Each row is a point. The window is the flat piece filled in between its corners: a triangle in 3 columns, a solid with four corners in 4, and so on. A path goes straight from each point to the next, and from the last back to the first. List the points from which the path goes on through the window.

Window, 3 rows:
[[-0.9 -4.9 -4.4]
 [-0.2 -3.2  4.6]
 [ 2.9  4.1 -4.2]]
Path:
(1): [-3.0  2.4 -6.6]
(2): [-1.8  3.8 -4.4]
(3): [ 7.1  0.9 -0.8]
(4): [ 5.1  3.8 -1.9]
(5): [-2.8  1.9 -1.8]
(6): [-2.0  2.1  1.7]
(7): [ 4.5 -1.7  2.1]
(8): [ 6.0  2.7 -1.6]
Through the window after points: 2, 8

Window:
[[ 0.5  7.8  3.0 -2.2]
 [ 0.1  0.2  1.1  2.3]
 [-0.4 -1.6  2.9 -4.4]
 [ 7.2 -1.1 -3.4  3.8]]
Path:
(1): [-0.2  1.7 -3.7 -1.2]
(2): [ 6.5  1.1  4.3 -0.6]
(3): [7.5 1.3 2.4 2.5]
(4): [ 2.5 -2.8 -5.1  0.7]
(5): [ 3.7  3.0 -2.4 -2.9]
(6): [2.3 1.6 5.7 0.8]
(7): [ 3.9  0.5  6.7 -0.8]
(8): [ 2.3 -4.0 -6.5  0.2]
(9): [ 2.3 -1.0 -3.7  2.4]
(10): [ 5.6 -6.1  3.2  0.4]
(11): [4.7 2.7 3.2 1.0]
(12): [-0.7  7.6 -0.8 -2.4]
Through the window after points: 3, 11

Window, 8 rows:
[[-3.5 -3.5 -8.1 -0.4 -1.7 -2.1 -0.6 -4.1]
 [ 8.4  1.4  2.1 -1.0 -0.6 -0.4  0.0  0.7]
 [ 3.5  2.5  4.7  1.6  4.2 -1.9 -4.0 -0.7]
 [-7.6 -3.8 -6.4  0.5 -3.1 -2.0 -4.2  6.5]
 [-5.1  7.7  7.3 -5.8  3.4  3.5 -2.2  4.8]
 [ 4.1 -4.1  5.0 -0.2  3.1  0.7  0.8  0.5]
 [-2.1 -2.5 -7.7  4.6 -1.7  4.1 -1.9 -2.0]
 [-1.2  8.7  9.0  2.2  1.2  0.9  4.1 -0.7]]
Path:
(1): [-2.3  3.0  0.0  0.0  1.0 -0.2  1.2  2.8]
(2): [-4.1 -1.1  3.8  3.4 -3.9 -1.0 -4.9  0.3]
(3): [ 5.2  4.3  6.7  2.9 -6.8 -0.3 -1.2 -4.9]
(4): [-0.2  1.3 -1.2 -1.8  7.0  1.3  2.5  5.4]
(5): [ 2.4  0.6 -6.8  0.9  2.0 -0.4  2.1  4.8]
(6): [-0.3  0.3  4.5  0.9 -1.1  1.8 -3.6  0.1]
(7): [-5.9 -2.0  0.7 -1.0 -4.7 -2.5 -3.9  2.3]
(8): [-1.1 -0.4 -3.2  1.4  3.2  1.4  0.1  4.7]
(9): [ 6.1  3.4  1.8  4.1  3.3 -1.6  1.6  3.0]
(10): [ 2.1 -0.3  3.9 -5.3 -2.5  1.1 -4.2 -3.2]
(11): [ 2.9 -1.6  4.3 -0.6 -0.1  0.8 -0.4 -1.1]
(12): [ 4.6 -1.8  2.1  0.7  6.4 -0.4  2.0  4.1]
Through the window after points: 1, 3, 7, 9, 11

Window, 11 rows:
[[ -0.6  -0.4  -0.9   6.0  -2.7  -1.1   8.3   3.9   3.7   2.2   5.9]
 [  1.3   4.1   6.7  -1.5  -3.7  -5.2   4.4  -2.4   2.2  -0.3   1.0]
 [ -1.9   7.1   5.1  -1.2  -7.0   2.6  -2.2  -0.4  -0.3  -2.6   3.2]
 [  2.1   3.7  -3.0 -10.6   9.7  -1.5   2.1   0.5   1.0  -1.0   4.7]
 [  3.5   1.5   1.6   8.7  -2.7   2.3   7.4  -2.9   4.2  -1.1  -4.4]
 [  0.2   1.7  -1.7  -3.4  -0.6   0.1   1.8   4.6  -4.1   1.7   0.2]
 [  1.4  -1.4   5.0   1.5  -2.1  -3.5  -6.9  -2.4  -3.1   0.9   3.7]
 [ -0.3   0.3   1.8  -6.3   7.3   1.0   2.3   6.8  -3.5  -4.6   3.6]
 [ -5.3  -1.0  -1.1  -3.1  -6.3   1.5   2.4  -0.4   4.0  -2.5  -1.4]
 [  4.8  -4.1  -8.8  -6.3  -0.1   2.5   3.7   7.8   1.4  -6.4   0.6]
 [ -1.4   4.3   2.9  -0.3  -1.4  -4.7   7.4  -8.2  -2.1  -0.7   6.1]]
Path:
(1): [ 4.5 -1.2  3.0 -4.9 -1.9  1.4  4.8 -1.4 -3.0 -1.0  6.1]
(2): [ 3.6 -3.3  5.1 -2.4 -5.9  5.3  1.6  0.5  1.4  0.5  3.4]
(3): [ 0.0  3.2 -2.5 -2.1  0.0 -3.9  2.0  1.8  0.2 -3.9  0.8]
(4): [-0.5  1.4 -1.2 -0.3  1.0 -2.3 -0.5 -0.1 -2.2 -3.9  3.1]
(5): [ 2.9 -0.9  3.3 -3.8 -2.4 -0.4  4.0 -0.2  0.3  1.3  3.1]
(6): [-2.3 -1.6  3.2 -3.3 -2.3  4.4  7.3 -0.2  0.5  2.0  2.5]
(7): [-0.3  4.2  2.2 -1.7  0.5 -3.4  0.3 -0.4 -0.4 -3.0  2.4]
(8): [ 0.1  3.7  0.4 -1.0  2.1 -3.8  1.8  1.8  1.6 -4.8  1.3]
(9): [ 0.3 -0.7 -1.8 -4.9 -1.5  8.1  9.9  2.8 -1.1  5.9  5.3]
(10): [-4.5 -3.5  6.4 -5.4 -2.7  4.8  6.8 -4.4 -3.1  2.4  0.3]
(11): [ 1.2  3.9 -2.5 -1.1 -0.6 -3.0  1.5  2.4 -0.7 -1.4  2.5]
(12): [-1.0  3.5 -0.4  0.0 -2.9 -4.5  1.6 -0.9  2.9 -4.1  2.2]
(13): [ 1.3  2.3  5.8 -0.7 -2.9  1.5  3.0 -0.7 -1.5  1.7  1.6]
(14): [ 3.3 -0.4  3.6 -3.5 -2.6  2.6  6.3 -6.0  1.5  4.9  2.0]
(15): [-2.7  2.1  0.1  0.6 -1.4 -4.5 -2.7  5.8 -0.7 -6.8  2.4]
(16): [-2.9  5.6 -1.4 -1.1  3.8 -2.7 -2.0  2.3  2.8 -3.4 -4.5]
Through the window after points: 2, 4, 10, 12, 14

Window (14 x 14):
[[ 1.8  7.0 -0.8  2.4  7.9 -5.9  1.2 -1.9 -0.6 -0.5  0.1  5.7 -3.8 -5.1]
 [ 2.9 -4.3 -1.7  1.4 -5.8  3.6 -3.0  0.0  4.3  4.3 -4.3  2.6 -3.0  4.1]
 [-1.3 -6.3 -6.7  0.8 -3.5 -1.0  4.0 -0.7  5.8 -2.5  4.9 -1.1  0.1  3.1]
 [-3.8  4.0 -2.6 -2.6  7.7 -2.7  8.1 -1.1 -2.7  4.2 -0.4  5.3  2.3 -2.1]
 [-3.7  0.1  2.7 -2.5  0.5 -0.2 -5.0  0.9  5.9  2.5 -0.7 -1.6 -3.6  6.1]
 [ 5.5  7.0  0.3 -0.5 -2.5  3.7  1.3 -8.5  0.9  4.6  1.2 -5.6  5.0 -2.9]
 [-0.8 -5.3  5.2 -1.6 -4.0  0.4  1.7 -0.8  4.8 -1.6  0.7  0.7  2.4  1.7]
 [-0.6  5.6 -0.2  2.6  6.4 -0.9  7.5  2.5  0.8  3.0  0.0  0.7 -4.8 -6.6]
 [-0.7  8.2 -1.4  3.6  6.8 -6.5  6.3  3.2  4.8  2.3 -2.5  5.1  1.0 -1.7]
 [ 2.1 -3.0  1.0  0.4 -6.3 -3.8  1.3 -0.2  1.8  4.9  4.0 -1.3 -1.4  4.1]
 [-6.1 -9.7 -1.2  2.5 -4.8 -3.3 -4.1  1.7  5.4  3.1 -0.7 -0.9  0.8  1.5]
 [-2.9 -1.7 -1.7  3.6 -3.3  1.5 -0.5  3.2  3.4  1.5  6.5  4.2  1.0  1.3]
 [12.2  6.5 -3.1 -5.8 -4.3  1.7 -2.5  1.2  2.7  3.8  2.4 -2.5  0.8 -7.1]
 [ 0.3 -7.2  0.6  4.2  3.8 -1.5 -1.6  4.6  3.0  0.6  2.1 -0.8  1.1  5.4]]
Path:
(1): [-5.8  0.9  0.4  1.7  4.7 -6.0  1.8 -0.1 12.2  8.9  1.6  6.1 -1.3  2.0]
(2): [ 2.7  3.5 -1.8  1.9  0.1 -1.3  3.1  1.1 -0.2 -0.5 -1.3 -0.4  1.7 -1.6]
(3): [ 0.3  1.3 -1.4  1.0 -1.0 -0.7  0.0  2.6  1.7  0.6 -0.5 -1.1 -2.3  4.0]
(4): [ 0.6 -3.8  2.4 -0.5  1.4 -0.3 -0.9 -1.3  5.6  2.8  3.1  0.6  3.0 -1.1]
(5): [-3.9 -5.6  1.2  4.2  2.1  2.1  1.7 -6.3  7.0  4.7  7.9  2.0 -1.9 -4.2]
(6): [ 0.8  0.9 -3.1 -1.2 -3.8 -4.6 -0.6  8.1 -0.3  0.9 -7.7 -1.0  0.2  3.8]
(7): [-0.5  1.4 -1.8  1.1 -1.9 -1.3  1.8  0.4  0.8  0.0  0.6 -0.7  1.1  0.7]
(8): [-0.9 -4.4 -0.5 -1.4  3.2 -2.8  3.4 -1.2  3.6  7.3  2.6  3.7 -0.9  0.6]
(9): [-1.3 -1.7 -1.7 -0.3  1.5  1.3  1.0 -5.4  8.5  3.8  1.6  1.4 -1.4  0.8]
(10): [ 2.1 -1.5  2.5  1.8 -4.4 -3.9 -0.6  8.4 -6.4 -1.6  0.5 -2.3  1.3 -2.0]
(11): [-1.5  3.3 -1.1  1.0  2.1 -3.1  1.7  0.5 -0.6 -0.3  1.1  1.8 -0.9 -1.0]
(12): [ 2.6 -1.8 -2.6  1.0  2.8 -0.2  2.7 -1.9  6.5  4.7  2.5  4.9 -0.2 -1.5]
Through the window after points: 1, 3, 5, 7, 11

Window (14 x 14):
[[-3.2 -1.3  2.3 -0.5 -5.0  5.4  4.1 -0.9 -1.5 -1.2  1.3  4.0 -0.5 -2.0]
 [-1.5  6.0  1.1  0.0  0.7  5.3 -7.2  0.4  2.1 -1.8 -5.8 -4.4 -3.3  7.8]
 [-0.8  8.4 -9.3 -1.6 -0.7  1.4 -3.4  6.2 -0.6 -4.8 -4.6  0.6 -5.9 -7.5]
 [ 4.1  2.9 -0.9  3.9  2.2  2.1  4.0  3.7 -3.0  3.7 -0.6  5.4 -1.5  4.9]
 [-0.5 -1.9  1.2  3.4 -3.7 -0.1 -5.9 -2.6 -0.5  0.1 -5.9  3.1 -3.7 -6.2]
 [-4.1  5.7  7.0 -1.2 -9.7 -3.6  7.6  0.7  2.8  6.0 -0.9  4.4 -1.4  1.5]
 [ 3.8  4.9  5.0  0.1  3.1  5.6 -2.3  3.6 -4.4  1.3 -0.6  2.2  1.1 -1.8]
 [-2.0 -3.8 -4.2 -1.6  0.7 -0.3 -1.9  7.9  5.6 -0.8  8.6 -2.0 -3.7 -0.5]
 [-3.3 -3.5  0.4  3.4  2.8 -0.9 -1.0  1.1 -3.4  1.9  4.2 -8.0 -1.0 -5.3]
 [ 1.4  2.8 -6.3  1.5  4.9 -1.5 -8.9 -1.4  0.3  2.5  4.7 -1.4 -1.6  4.3]
 [ 4.1  3.3  1.4 -0.8  5.7 -1.1  5.1  0.8 -0.7 -3.3  3.1 -0.1 -5.2  5.3]
 [-3.4  3.6 -0.3 -0.5  0.8 -3.6 -5.6  2.2 -5.2 -0.6 -2.9  2.3 -3.1  2.0]
 [ 3.7 -2.7  5.9  2.6 -2.2 -4.3  0.2 -2.0 -3.9 -6.8 -0.6  2.1  7.9  7.8]
 [-3.2 -2.1 -0.9 -2.4  1.8  0.9 -3.8 -2.1  2.8  7.3 -4.0 -0.5 -0.6 -2.0]]
Path:
(1): [-2.8  3.4  0.7  1.7 -0.3 -0.5 -4.0  1.3  1.3  0.0 -0.7  1.9  0.2 -0.8]
(2): [-4.5  0.7 -3.2  6.8  3.7 -1.6 -0.5 -5.1  7.9 -1.5  3.7  1.7 -1.5 -3.9]
(3): [ 0.8  1.1  0.7 -1.3 -1.1  1.7 -1.0  3.3 -3.5  1.1  0.4 -1.8 -1.5  0.4]
(4): [ 8.0 -4.2  1.9 -0.9 -2.3  4.9 -2.5  3.7 -6.9  3.8  1.1 -3.3 -1.8  2.1]
(5): [-0.8  4.7  1.5  0.2  2.7  0.5 -0.3  1.3 -0.3 -1.3 -0.1  1.9 -1.8  1.0]
(6): [-3.3  1.1  0.0  4.2  4.2  3.9 -4.3  1.5  6.2 -3.1  2.6  6.7  2.7 -3.3]
(7): [ 1.4  1.9  1.4 -0.8 -0.9  0.6 -0.5  1.5 -2.6  0.9 -1.3 -1.1 -3.6  1.6]
(8): [ 3.5 -5.3 -3.0 -3.4 -2.3  4.7  2.3  0.7 -7.8  2.9 -1.5 -1.0 -3.7  1.4]
Through the window after points: 4, 6
